Every row gives one point. Each copy is the shape, with its points in the same order, stretched, turned, moved and blurred by noise. Say if it was mirrored as well.

Shape:
[[-74   5 -44]
 [ 19 -23  44]
 [ 23 -28  22]
 [ 22 -30  15]
 [ 48  94 -28]
 [-53   8 -42]
 [-21   7 -59]]
Copy 1, 7 rows:
[[-58  13  38]
 [ 48 -21 -12]
 [ 27 -33 -18]
 [ 29 -29 -20]
 [ -1  81 -68]
 [-46  10  14]
 [-49  10  -7]]
Copy 1 is: only turned
Copy 2:
[[-70  15  27]
 [ 56 -31  11]
 [ 31 -29 -15]
 [ 28 -28 -12]
 [ 51  93 -20]
 [-60  25  12]
 [-55  27 -16]]
Copy 2 is: only turned

Shape (7 x 4):
[[ 22 -25  19 -67]
 [ 21   4 -43  20]
 [-47 -13  11  -4]
 [  8  24   0  -1]
 [-10  15  15  27]
 [ -7  -1 -11  -9]
 [ -9 -21  13  -8]]
Copy 1:
[[-14 -32  30 -39]
 [ 19  23 -40  -5]
 [ 22 -40   1  25]
 [ 21  11  13   7]
 [ 13   5   4  34]
 [ 20 -13  -4   1]
 [ -1 -25  -3   6]]
Copy 1 is: mirrored
Copy 2:
[[-20  39  -5 -83]
 [ 30  22 -36  12]
 [-41 -10   6  -3]
 [ 10  30  13  -2]
 [ 12   2  32  14]
 [ -8  18 -15 -13]
 [-11  -1   0 -30]]
Copy 2 is: only turned
Copy 3, 7 rows:
[[ 21  42  -6 -95]
 [ 44 -20  -4  27]
 [-42 -11  20 -27]
 [  1  24   3   6]
 [-18   8 -12  16]
 [ 12   1  10 -21]
 [ -9  -4 -12 -33]]
Copy 3 is: mirrored
Copy 4 (7 x 4):
[[ 53 -30 -24  11]
 [-48 -24  -1 -38]
 [ -9  18  -8  46]
 [ -4  16   1 -26]
 [-16  30  24  -9]
 [-12  -2 -14   1]
 [  5  -5   7  19]]
Copy 4 is: mirrored

Shape:
[[ 25  30 -33  -8 -36  23  35 -10]
 [-10   1  21  -1 -11  47  -8   2]
 [-25 -21 -15 -44   0  30  47   9]
 [-16  16  -5  38  27  12  12  40]
 [ 54   4  16 -25 -21  13   7  39]
 [-23 -41  11   3  15  -2 -14  43]
 [ 16 -57   0 -18   1 -38  -1 -10]
 [-26  21  24  70  12  19 -84 -13]
 [ -2   5   5 -31  24 -10  50  30]
 [-17 -24 -15  -4 -24  45  -2  43]
 [-30  11  -1 -26 -52  13  28  26]
 [ -8  -7 -25 -31  22  16  21  -5]
 [-16  25 -25 -18  33  -7 -64 -32]
 [-51   4 -13 -47 -10 -26  40  41]]
Copy 1 (14 x 8):
[[-11  13   5 -30 -33  19   1  -7]
 [ -3 -21  27  -1  32  38 -15 -10]
 [-19 -63   2  -4  -8  16  27   3]
 [ -4  25 -20  36  32   8  13  20]
 [ 44   1  22 -36  24   3  24 -46]
 [ 17 -40  -3  48  45   7   2 -28]
 [ 23 -60  26  18  -5 -47 -30 -42]
 [-26  29   0  42  62  26 -82  -3]
 [ -9 -16   4  -2  13 -29  48   6]
 [ 11 -38 -20  24  20  58  11 -27]
 [-32 -24  -7   8  -1  41  26 -43]
 [-12 -39  -4 -15   3  -6  -1  12]
 [-35 -14 -35 -22  29 -25 -68   1]
 [-48 -31 -27  17   4  -7  49 -31]]
Copy 1 is: mirrored
Copy 2:
[[ 26  23 -40  -1 -42  36  18  48]
 [-44  -6   5  -2 -13  30  -3  55]
 [-11  -7 -29 -64   2  -4  27  38]
 [-46  32 -52  21  31  28  15  35]
 [ 34  20  16   6  16  57  29  67]
 [-46  21   6 -20  40  21  -2  10]
 [ 25  -3  12 -19  20  15   4 -30]
 [-95  15   2  81 -11  42 -63  12]
 [ 12  10 -37 -15  35 -11  51  41]
 [-41  42  -3 -48   0  39  -5  47]
 [-20  47  -3 -33 -36  -1  39  48]
 [  5 -10 -39 -31  12  -3  -9  29]
 [-10   8 -21  29   1 -22 -84  12]
 [-16  49 -27 -44  12 -52  42  32]]
Copy 2 is: mirrored
Copy 3 (14 x 8):
[[-46  13   2  -7 -52   7  31  43]
 [ -7   7   3  -8  34  20   6  13]
 [-30  11 -44 -41  18 -13  37  37]
 [ 37  35   1  17  18  -7  -7  44]
 [ -1   9  61 -37 -10 -10  15  17]
 [ 18 -23  11  -4  54 -29 -19  12]
 [  1 -42  -7  -4  14 -46  23 -28]
 [ 20   6  24  81  57  34 -39 -19]
 [ 11  43  -5 -43  11 -36  18  19]
 [-12 -28  18 -10  26  -4  -7  60]
 [-38  -8 -12 -34 -22  -5 -26  29]
 [-28  31  -8  -6  27 -23  36  19]
 [-44  33  13  59  63 -27  -2 -21]
 [-33  19 -29 -37   7 -65 -26  33]]
Copy 3 is: mirrored
Copy 4, 14 rows:
[[  8  41 -23 -24 -20  49  42  12]
 [ -8  12  32 -18   7  11   1  46]
 [-39 -29  -4  -5 -15  21  49  21]
 [-16  22 -32  -2  22 -21 -22  31]
 [ 31   5 -10 -76  -9   3  14  37]
 [ -7 -37   7 -16   5 -32 -36  25]
 [ 48 -48   6  -3  -1   0  -5 -18]
 [ 19  51  58  10  53 -19 -88  18]
 [ -8 -15 -27 -17   6 -23  44  14]
 [-36  -8   0 -31 -23  15 -15  46]
 [-21  19   9 -21 -48  -4  30  31]
 [-20 -16  -4  -9  15  23  30  -4]
 [ -2  16  55 -15  50   5 -30 -48]
 [-38 -10  -7 -11 -34 -36  36  -3]]
Copy 4 is: only turned

Shape, 14 rows:
[[ 15 -12  37  19 -37  10 -10  -5 -14  39  45]
 [-46 -50 -11  -9 -20  20   3  30 -61 -54   5]
 [-24 -27  13  15  35 -19  38  13  77 -26 -48]
 [-13  -4  -2  24  -4 -48   2  -2 -33  12   9]
 [-49 -36 -40   8  -8  21  56  20 -14 -26  21]
 [-23   0 -32  33  17  -9 -10 -24  59 -33 -11]
 [  5 -19  -7  45   9   7   8   6  33 -86 -55]
 [  1  51   6 -26  -8 -22  27   8 -19  29  28]
 [ 16  21   1  45 -11  -4  40 -30 -32  46  15]
 [-12  19 -10  26 -64  -8  17   8  -6  27  -5]
 [-12 -16  -6   4   5   2  26 -54  52 -52 -50]
 [ 37  -5 -28  -2 -20  -4  13  19 -28  29  31]
 [-19 -47 -40  -4  10 -12   7 -12  22 -33 -68]
 [ -6  31   1  12   5  21  -5  10 -30  57   3]]
Copy 1, 14 rows:
[[  2 -18  35  25   6  33 -15  30  -8  -4  48]
 [ 22  -4   3 -15 -59  40 -22 -33 -31 -88  -5]
 [-29  -9   4 -34  31  11  23   3  53 -19 -65]
 [ -5 -51 -19  26 -33  -3  -1  18   1   4   2]
 [ -6 -16   8 -39 -61  48 -11 -55  39 -46   4]
 [-34  10 -54 -20  29  10  16  -2  40 -14 -13]
 [  2  38 -40   3   9  10  -9   6  25 -51 -69]
 [-13 -21  37  -1 -46 -29  -5   5  -7  35  32]
 [ 15 -21  12  59 -40  14  -7  10  20  51  15]
 [-31  18   5  20 -55  26  -5  40   4  15   9]
 [ -2  27 -24 -14  23  14  59 -14  34 -15 -40]
 [ 33 -23  -7 -13 -49  17 -36  16  17  21  33]
 [  9  -1 -44 -42  -9  41  36  -1  17 -10 -48]
 [-31 -23  19  13 -16  15 -37   4 -30  42  20]]
Copy 1 is: mirrored
Copy 2, 14 rows:
[[-12 -19  27  62 -38  -6  -8 -11  30  21  25]
 [-60 -28 -13  -7 -44  14   6  64  11 -28 -25]
 [-25 -25  22 -22  56  38  95  -8 -13  24 -33]
 [ -8 -11  22   6 -39 -10  14 -13 -32   4  18]
 [-32 -27 -28  14 -15  -7  71  42  11 -41  -4]
 [-15 -20 -40  -3  29  17  55 -32 -18  11 -23]
 [ -8 -43  -8 -13  32  55  44 -19 -11 -26 -68]
 [ 12  39  42  15 -16 -15  20 -18  23 -11  46]
 [ 24   8  29  67 -38 -25  40 -40 -16 -14   7]
 [ 30  -8  20  10 -52  -3  43 -26  26  11   8]
 [-49 -19  -6 -15  34  15  78 -51  -1  -1 -70]
 [ 27  -6  15  31 -12 -42   0  13  23 -15  17]
 [-30 -22 -13 -42  19  -5  66   9 -20  20 -78]
 [ 24  46  15  44 -30  -4  16  18  -2  21   5]]
Copy 2 is: mirrored
Copy 3, 14 rows:
[[ -3  29  34  23 -16  -6 -30 -40  -8  34  54]
 [-50 -73  -2 -22   5   2 -55 -30 -31  -7  -9]
 [-11 -13  34   9  10   7  79  -5  58 -57 -65]
 [-18  -1  11  26 -20 -24   8  -7 -46   0 -10]
 [-37 -62 -16  21  24  36   0 -25 -23 -22  11]
 [ 50 -13 -18  31   0  16  35 -15   5 -45 -39]
 [ 26 -43  -2  19  17 -41  19 -44  38 -34 -86]
 [-17  31 -18 -15 -14  18  28 -18 -19  37  13]
 [  1   5  24  54   2 -12  25 -39 -57  56   8]
 [ -8 -12 -19  27 -54  20   5 -54 -18  33  -2]
 [ 56 -44  27  -3  10   9  78 -42  14 -42 -38]
 [ 10 -12  -8  16  -7  -3  -3  17 -23  56  30]
 [ 18 -73  11  -3 -12  24  41  23   4 -32 -70]
 [  0  28  11  10   2  26 -21 -22 -33  53  -7]]
Copy 3 is: mirrored

Shape (17 x 12):
[[ 17  10  10 -37   1 -18 -54  -5  -2  35  -3  19]
 [-10 -22  37  -4  -9   0   8   8   1 -20   1  -4]
 [ 29   1 -38  14  18 -52 -33 -10  -3   8  -2  24]
 [-12 -10  24   1   6  11  17  28  -9  -4 -10  33]
 [  9  11  12 -18  -1 -16   9  31 -15 -35 -10   4]
 [ 14   2   1 -30  13 -42   2  -9  -1  31  17  15]
 [-12  -9   9 -15  -7  15  11  13 -17  -4   1 -23]
 [ 16   5  16   2   1  19  16  15  -6  -1 -18  -8]
 [  2  17 -36   1  44 -80 -48   8  12  31 -17   9]
 [-11 -14  -7 -19   5  -2  -6   2   8 -29 -11  10]
 [  8   5  -5  22  39 -67 -38 -15 -19  10 -15   9]
 [ -1 -18   2 -21  33  14  15   3 -16 -22 -20   5]
 [-19   1  -7   1   5  -9   6  13   1  -6 -17   5]
 [  6  -8   2   3  -4  -5  10   5  16  -9 -16   4]
 [  7  -8  30  -2  22  13  18  22  24 -28  -7  -8]
 [-16  29  17  -6   9  17  12 -11  -3 -21   7  10]
 [ -2  -8  -6   7  23   3  -9  28  -4 -16  20   3]]
Copy 1, 17 rows:
[[ 12  -8   7 -57  52  15 -14   5  44  26  12  -7]
 [ 24 -30   6   1   5 -19  24   3 -12 -10  -1 -16]
 [-31  -5 -40  15  63   7 -35 -12  21  31  39   5]
 [  7 -38  12  -7 -16   6  11  -5 -24  27   3   4]
 [  5 -39 -18   3   2 -27  -9   4 -24  45 -14 -35]
 [  9   1 -32 -35  36 -32  -2  -2  38  33  13  18]
 [ 13  -5   7  -9  -9 -19  19  18 -20   0 -25 -11]
 [ 15  -7 -15  -1 -25   7  16  -5 -12  21 -19 -26]
 [-28 -10  -7  25  90 -22 -56   1  62  64  25  24]
 [ -4 -25   5  -4  32 -23 -18 -23 -12   2 -12  -4]
 [  7   1 -11  26  88   3 -28  -4  19  53  45   6]
 [ 13 -18   8  -2  21 -16   1 -26 -32  31 -27   4]
 [-10 -15   8  10   3 -21 -21   1  -7  21  -2   6]
 [  0 -20 -13   4   1  -8 -14 -15   4   5  -1   0]
 [ 20 -36   8  17  -6 -29  24 -21   2  13 -24 -28]
 [ 18  14  21  -9 -10 -30   7 -19 -21  32   7 -33]
 [-24 -19  11  25  20 -18  25   3 -15  17 -10 -14]]
Copy 1 is: mirrored
Copy 2, 17 rows:
[[ 19  39 -13  24  -8  25   7 -46 -43  -8 -31  47]
 [-17 -29  15  15 -33  -5 -18   8 -19   3   9 -20]
 [ 48  16 -53  29  33  19   1 -40  21 -41  -5  50]
 [-34   8  42  17 -17  22 -13  15   1 -25   8   7]
 [-11   5   6  36 -22  -4 -72  -8   7 -16  -8  -3]
 [ 46  29 -20  -7 -10   2 -10   0 -12 -21 -29  46]
 [-25 -17  16  35 -13 -16 -21  24 -19  22 -11   8]
 [ -9   7  37  34  -5 -14  -9  -1   3   3 -23  -5]
 [ 40  61 -69  13   9 -10 -12 -45  14 -28  22  95]
 [-27 -17 -16  16 -26  20 -29  -6  17   8   5  18]
 [ 25  32 -68  12   5 -28  11 -43   2 -56  19  38]
 [-44 -15   5  12 -20  -2 -16  17  16 -11 -20  18]
 [-15  16  -4  20 -13  -1 -19   9  19   2  19  21]
 [  3   3  11  26 -10   7  -8  -7  21   7   1   7]
 [-20 -27  46  -5 -21 -14 -35 -14  16  17   3  -3]
 [-34  12  10 -18 -11   1 -21  -3   5  15 -12 -25]
 [-11 -27   7  11  21  11 -40  -2  -6  -7   8  33]]
Copy 2 is: only turned

Shape, 17 rows:
[[-52 -36 -36 -53  26  45 -46   6   2 -16  -1   7]
 [ 24   9  59  22  -4 -48  -2 -43  17  -6  -2   6]
 [-13 -12  12 -22  30 -29  23  19  -6  26  20 -11]
 [  6 -21  -6   7  22  -2  11  13 -41  30  18  31]
 [ 11 -20 -34 -42  14  53 -44  -7  16  24   2  -5]
 [ -6 -10 -51 -56  20   7 -24  -4  18  27  23   1]
 [  3  34  46 -21   1  -4  10  -6 -44  24  24  -2]
 [-11   3  32  14 -65 -16   1 -21  33   8  11  20]
 [  6  13  49  -1 -13 -32  31   3  22  31 -29  38]
 [ 32   7  21 -14 -21  -1  16   3  15 -25  -1  14]
 [  5 -16   9 -38  -3 -26  41 -31 -23  12  -5  18]
 [ -3  50  29   9 -22 -18   2 -17   9   2 -37   0]
 [ -5  -1  -8 -25  37 -20  16 -25 -64  50  20  23]
 [  6  31 -20 -15   9 -33 -12   1 -21  -3  12  19]
 [  4  31  30  36 -38 -22  44 -24  15  -3 -13 -18]
 [  7   5  26  27 -17  -6  19 -19  10   6 -21  -1]
 [-23  -6 -37 -42  49  44  -3 -16  28   5  36  36]]
Copy 1, 17 rows:
[[-54 -19  -6  28  12 -27  -6  95  17  13  42  45]
 [ 10  28 -10 -51 -26 -37 -17 -70  26 -19  -1 -28]
 [ 14  13   5 -24  13  17  28  -6  14  10  47  36]
 [ -4   0  25  19  28  28 -12 -36  37  25  18  47]
 [-11 -33  -8  -3  27  17 -34  55  43  -9  19   6]
 [ -6 -20   0   5   6  23   6  54  48 -34  32  15]
 [  4  32 -56 -14  14  33  -9 -44  11  -3  38  31]
 [-17  34  -2 -38 -83   5 -64 -28   7 -27  11 -31]
 [ 18   5 -17 -59 -56   7 -25 -65  28   6   2  21]
 [ 10  -1  -1 -41 -10   1 -40 -28 -14 -38 -17  20]
 [-46  19  -2 -44  20  18   5 -46  48 -24   3  36]
 [  0  17 -63 -34 -41  -5 -17 -33   1   5 -14 -22]
 [-29  18 -16  16  45  36  26 -43  80  13  31  48]
 [  2  -4 -26  27  -7   9  18 -24  15 -25   8  16]
 [  4  53 -14 -56 -29  12 -29 -39  -4   0 -33 -36]
 [ -5  25  -3 -43 -16  -1 -33 -35  15  13 -19 -15]
 [  9  11  23  20   5 -10 -26  81  70 -24   7  58]]
Copy 1 is: only turned
Copy 2, 17 rows:
[[  3 -12 -27 -35 -33  18  35 -84  62   7  12  42]
 [ 18 -20   9  44  38 -51 -30  -4 -28  -2  -1   5]
 [-57 -31  -9 -11  37  -9  -2 -11 -10   8   6  18]
 [-28 -25 -28  12  25  43  11   3 -22  20  10  50]
 [-11  13  -5 -19 -23  32 -24 -54  32   1  26  12]
 [-48  20  -6 -15 -15   5   2 -33  35  35  17   9]
 [-28  17 -31 -15  55 -16 -26  12 -44  -1   1  42]
 [ 14  14  35  23  10 -24 -16  30  -2 -32 -26  51]
 [-35 -10 -20  42  25 -37 -40  22  -1 -23  -4  33]
 [  4  -8 -15  11 -10 -34 -35  22 -11 -17  10  14]
 [-57   2 -41  24  15 -10  20  -3 -35  -5   7  17]
 [ 11  13 -34  15  22 -34 -33  23  22 -14 -32  -4]
 [-66  10 -52  13  49  30  31 -13 -38  39   9  37]
 [-13  11 -46   4   2 -19  -3  15   7  50 -16  18]
 [ 12  -2   1  19  37 -16 -16  60  -8 -42 -22 -19]
 [ 12 -14  -6  25  23   0 -15  18  -2 -30  -8   1]
 [-24  10 -11  -8   5   8  21 -31  53  16  68  20]]
Copy 2 is: mirrored
Copy 3:
[[ 21   7 -20  -4 -28  17 -88 -18   8 -22  22 -18]
 [-51 -13 -12  37  28   4  39 -17 -44  30 -16  43]
 [ 13 -31 -35 -27  18 -45  -2   4 -26   5  -9  18]
 [ 68   7  -7  -9   6 -26   7  11 -24 -15 -10   7]
 [ 21  30  13 -37 -22  22 -53   0  14  26  23 -24]
 [  4  25  -6 -31  12 -14 -67  -5  19  18  12  13]
 [-10  -3 -50 -35 -14  -8  17  31 -67 -29 -18  29]
 [-32 -25 -37 -21  21  44  25 -73 -19  20 -28  53]
 [ -2 -37   6  -8  29   6  19 -37 -50  23 -62  50]
 [-35 -11  21 -13 -11 -20  26 -47 -29  -1  -2  16]
 [ -4   6 -19   9  -6 -49  24 -35 -28  -1 -45  -8]
 [-57 -26   5   1  -4  26   1 -19 -15  -3 -37  45]
 [ 45  36 -43   2   7 -43  -3  43 -31 -24 -44   6]
 [-13  18  -1   6   5 -21 -24   4   2 -26   2  51]
 [-46 -41   0 -11  20   8  56 -33  -1   4 -33  18]
 [-17 -32  -2  10  10   8  39 -26 -16  21 -28   7]
 [ 22  33   3 -34  48   9 -73   4  -7  -4  13 -22]]
Copy 3 is: only turned

Shape (15 x 12):
[[ 25 -36   7   1  33 -34   7 -20  -5   6   4  31]
 [-16  -9 -16   4   6 -63  23  -2 -13 -21 -37  15]
 [ -1  33  24  43   0  14 -16  -3  -3 -37  53  30]
 [  5  -7  13 -44  34 -25   0   5  -5 -22 -50 -44]
 [ 16 -44 -20 -33 -20  13   4  36  19 -43 -40 -13]
 [ -3  24 -23  36  24  39  14   4 -17   9  12  31]
 [-26 -81 -31 -31   2 -11 -38   3 -20 -23 -57 -60]
 [ 36 -38 -39 -19 -10 -21  -6  32 -42 -32 -33 -66]
 [-13  13  30  62 -28  31  11  31   2  17  16  -2]
 [ -3  35  13  34 -28   3  -5  -9 -13  -3  34  48]
 [-23  21   7  16 -21  26  45 -22  -7   3  63  13]
 [-24 -25 -23 -44  -6   1 -25  72 -25 -11 -10 -26]
 [-18  25   1  25 -19  43   3  -7 -27 -25   0  22]
 [ 24   3  23 -17 -14 -17  -1 -22 -32  15 -19  31]
 [  0  48 -20  28 -22  11 -13 -18  27  19  28  16]]
Copy 1:
[[-14 -27  -5  -8 -17  -8  35  -4 -39  41   1  21]
 [-23  -6  20 -10 -35 -31  34  -7 -40  22 -36 -31]
 [ 11 -15  38  12  33   0  37  56  39   0  -4  32]
 [-27  16   9 -74 -35   3  -5 -14 -39 -11 -29  15]
 [ 24 -41   5 -63 -38 -36 -32  13 -39 -15  10 -12]
 [ 25 -21  37  26  41  46   2  27  20  23 -18   0]
 [ -7  -3  13 -53 -12 -45 -31 -69 -61 -45 -16   0]
 [ 35   2 -24 -59   9 -30 -26   4 -60 -40 -22 -13]
 [ 52   2  14  42 -10  12  18  20  56  -2 -32   7]
 [ 12  -3  26  51  11  11  35  52  20  15   4  11]
 [ 10 -15  16  44  21  31  57  25  51 -17   8 -19]
 [  3 -36  -3 -12 -29  -6 -40  16 -35 -49 -31   5]
 [ 29   0  59  12  27  23  18  34  15 -13  -6   0]
 [ -3  12  11  11 -23  19  30  27 -53  24  13  18]
 [ -1  16  11  39  30  15 -15  30  49  29  13  -5]]
Copy 1 is: mirrored
Copy 2:
[[ 13 -14  -2   0  40  18 -27 -34  47  -2 -17  22]
 [-36   8 -29   7 -19  14 -18 -32  51 -38 -45  47]
 [-16  16  32  30 -32   4 -12 -25  -3 -15  69  -9]
 [  7 -28 -67  -6  -6 -25  35 -12  20 -57 -70   6]
 [ -9 -26 -26  16  -9 -14  64  43   6 -32 -51  68]
 [-32  27  13  20  25  40  -5   0  -4  13  12 -28]
 [-56 -87 -63  17   7 -45  87  10  40 -22 -80  25]
 [ -2 -27 -51  41 -46 -41  45   2  25  14 -95  25]
 [-36   7  60   3 -27 -17 -29  14 -30   5  12 -18]
 [-25  37  57  10 -30  13 -14 -28  19  -2  53  -5]
 [-32  10  53  -7 -43  50 -12   9  30  21  35 -30]
 [-47 -38 -42 -28 -28 -14  57  -4  -8  13 -32  27]
 [-38  18  41  25  -8  26  27 -12  -3 -21   9  -7]
 [ 13  31  37 -18  14   4   9 -46  48  -5 -28   1]
 [-30  43  20   5 -12 -15 -14  25  42   2  53 -25]]
Copy 2 is: mirrored
